Rows are points. Before rounding, the points of a table are all equally far from one centre. They may lie mostly on one side of it. Write the centre, to within rounding.

Points (7 x 3):
[[-65  -6 -10]
 [-42  17  45]
 [-68   3   3]
 [-56  24  29]
 [-46 -34  -2]
 [-62  22  20]
 [-58   6  30]]
Centre: [-13  10  -2]

Points:
[[ 39 -36   8 -18 -16 -10 -55 -48]
 [ 13 -49  45  -3 -20   8 -57  21]
 [ 17 -49  29 -26 -34  13 -67   2]
 [ 56  -8  51  -6 -34 -56 -62 -19]
 [ 21 -61  43 -43  -8 -45 -23 -23]
 [ 26 -30   8 -12 -33 -29 -42 -66]
 [ 18 -65  31   3  -7 -18 -55 -20]
 [ 56 -23  41   4 -13 -55 -65 -13]
 [-10 -49  54 -12 -50 -26 -43 -37]
 [ 36 -28  13  13 -22   7 -65  27]
 [ 43 -25  31 -36 -11 -12 -58 -41]
 [ 33 -60  35 -10 -33 -68 -54 -12]
 [  9 -16  28  30  13 -27 -76  -2]
 [ 14 -52  23   6 -36 -27 -47 -50]]
Centre: [  4  -6  14 -17 -26 -36 -31   3]

Points:
[[ 32   1  35 -39 -34  35 -61  20 -42 -51 -54]
 [ 31 -31  47 -39 -46  40 -12  16 -18 -32 -43]
 [ 72  -7  31 -32 -41  35  -1   4  15 -64 -33]
 [ 31  36  49 -32 -70  17 -13 -21  -8 -51 -44]
 [ 25  -7  17   8 -19  15 -27 -23  17 -48 -79]
 [ 40  17  40 -19 -46  40 -64  39 -19 -55 -33]
 [ 26  -4  45   0  -9  72 -14 -48 -12 -46 -39]
 [  5  34  60 -53 -54  -3 -26   8 -42 -46 -35]
 [ 31 -25  48 -26 -10  37 -43  -5  10 -56 -36]
 [ 56   0  20 -18 -31  48 -35  13  22 -26 -48]
 [ 51  38  18 -25 -46   4 -22 -15  -6 -40 -78]
 [ 82   1  24 -17 -26  22 -50 -11  -3 -34 -27]
 [ 35  24  68 -24 -48  28 -19  37  -2 -31 -45]
 [ 27  13  33 -44 -21  50 -38  -7  14 -30 -54]
 [ 29  32  66 -44 -26  44   5  -8   9 -33 -42]
 [ 12  13  39 -19 -67  28 -48  19 -11 -42 -52]
 [ 34  29  49  -3 -36  51 -34  -1  14 -43 -59]]
Centre: [ 16  24   3  -1  -5  16   3  11 -33 -47 -11]

Points:
[[-21 -87  70  10  14  32  51 -14 -27  37 -31 -13  10   9]
 [-15 -21   1  26   8 -30  77 -30 -45 -42 -21 -49 -21   9]
 [-30 -43  33  51  14 -33  31   0 -30   1 -25  38 -19 -10]
 [-21 -73  52 -13  52   8  33 -21 -22 -40 -38   4 -26  62]
 [-11 -66  49  -5  19 -20  12 -27  22 -39 -37  34 -33  12]
 [  8 -81   5  -8  38  15   1  -2  -2  27 -29 -25  -2  78]
 [-82 -49  17  -3  27  31  20 -31 -45 -29 -13 -45  -6   5]
 [ 21 -75  11   8  14   9 -13  11 -24 -10  30  15   7  35]
 [  6 -86  38 -36  52  12  63 -15 -20   3 -21 -15 -38  33]
 [-29 -52  78  28  -5  20  42  22 -26  15 -23  18 -53  28]
 [-45 -43  37  39  35  10  53 -17 -46  21 -84 -19 -12  29]
 [-25 -69  39  27   8  35  42   5 -59 -18 -53  15 -10  59]
 [ 15 -34  65  24  22  55   5 -36 -19  10 -42  12 -24  44]
 [-14 -95  42  30 -11  34  22  -3  -5  -7 -18 -29  13  45]
 [ 33 -83  36  23   2  26  11  10 -41 -47 -24 -12 -16  18]
 [-41 -63  43 -19  59  17  -5   0 -46 -23  -8  -6 -38  44]
 [ 23 -80  36  12  -1  -9  18  11 -35  -3 -15 -14 -34  48]]
Centre: [ -8  10  25 -26  20  19  36  39   3 -12 -36 -15  21   8]

Points, 24 rows:
[[ 43 -14  15 -59  20  29 -13  20  33  23  15  -7   1 -53  11 -28 -13  23
  -34 -14]
 [ 62 -11  15 -63 -15  -5 -22  38  28  -5  30  -3  17 -64 -22 -11  13   2
  -47  -6]
 [ 20  27   7 -39   4  10 -25  21  47 -28  43   6  35 -34  18   5 -31  60
  -31 -15]
 [ 44  -8 -10 -45 -43 -12 -16   7  43  23  14  -1  27 -22  -2  23 -14  38
  -46  -6]
 [  9  -3  12 -58   4 -14  -9  41  61  -1  22 -15   7 -95 -12   1  16  24
    9 -19]
 [ 45  26  20 -42  17  10   8  31  42  20   7  22  46 -50 -18 -13  19  38
    8  30]
 [ 28 -25   3 -45 -20   5  -5  56  23  -2   6   2  46 -81  -7 -10  -2  31
  -19 -16]
 [ 21  28  20 -26  -3  29 -29  50  44 -21  38 -22  43 -51 -16  34 -10  20
  -42  -8]
 [ 15   6  12 -46  16  32 -34  27   7 -12   9 -18  33 -54  -5   9   4  25
  -16  41]
 [ 22   3 -10 -49 -10   9 -19  72  18   0  38  10  63 -65 -36   5  15  20
  -22 -15]
 [ 45   0  12 -42  14   2 -11  36  43 -32 -23   5  52 -20  -8 -25  33  16
   -8 -44]
 [ 32 -20   0 -60  18  17 -11  49  39  -4 -22  -5  37 -50 -44  21  17  36
   13   9]
 [ 26  28   6 -55  -9  23  -9  43  14  -4  66  19  51 -25  -4  -4 -12  29
  -30  15]
 [ 53   7  35 -42  -5  13 -25  45  21  -4  11   6  40 -43  -5   1  -3  43
  -24  21]
 [  4 -20  13 -61  32  20 -15   6  49  -9  36   0  37 -60 -23  18   7  -2
    2  -2]
 [ 19   4  15 -53  -5  23 -31  16  38 -23  18   3  52 -43 -36  13  -5 -15
  -15  27]
 [ 19  28  24 -47 -23   5 -28  61  15 -17   8 -36  33 -58  -8  -5  16  32
  -13  12]
 [ 32  16  14 -35 -21   4  -2  -4  27 -10  -8  23  45 -77  10   7  -6  52
  -12   6]
 [ 31   2  -3 -68 -35  22 -17  52  42  -9  31  -1  35 -60   8 -33  -5  39
   -6 -10]
 [ 18  14  18 -43   4  21 -29   7  18  -5 -12 -10  31 -61  10 -18  33  36
    4  20]
 [ 37  36  20 -54 -21   4  -6  43  47  -4  18   1  23 -43   7 -56   0  43
    0 -28]
 [ 33  -8  -6 -76   2   5 -26  16  73  12   9   2  44 -40  12  18  17  12
  -10 -33]
 [ 43  -6  24 -51   4  -3  -1  48  19 -10  30  -7  63 -46 -18  12  15  43
  -21 -27]
 [  4   1   5 -53 -47  11   3  38  57 -11  11  13  33 -62  -6  29  15  30
  -35  12]]
Centre: [ 29  25 -20 -30  -4  13   3  26  21 -11  14   7  -2 -32 -14  13   6  10
   2 -21]
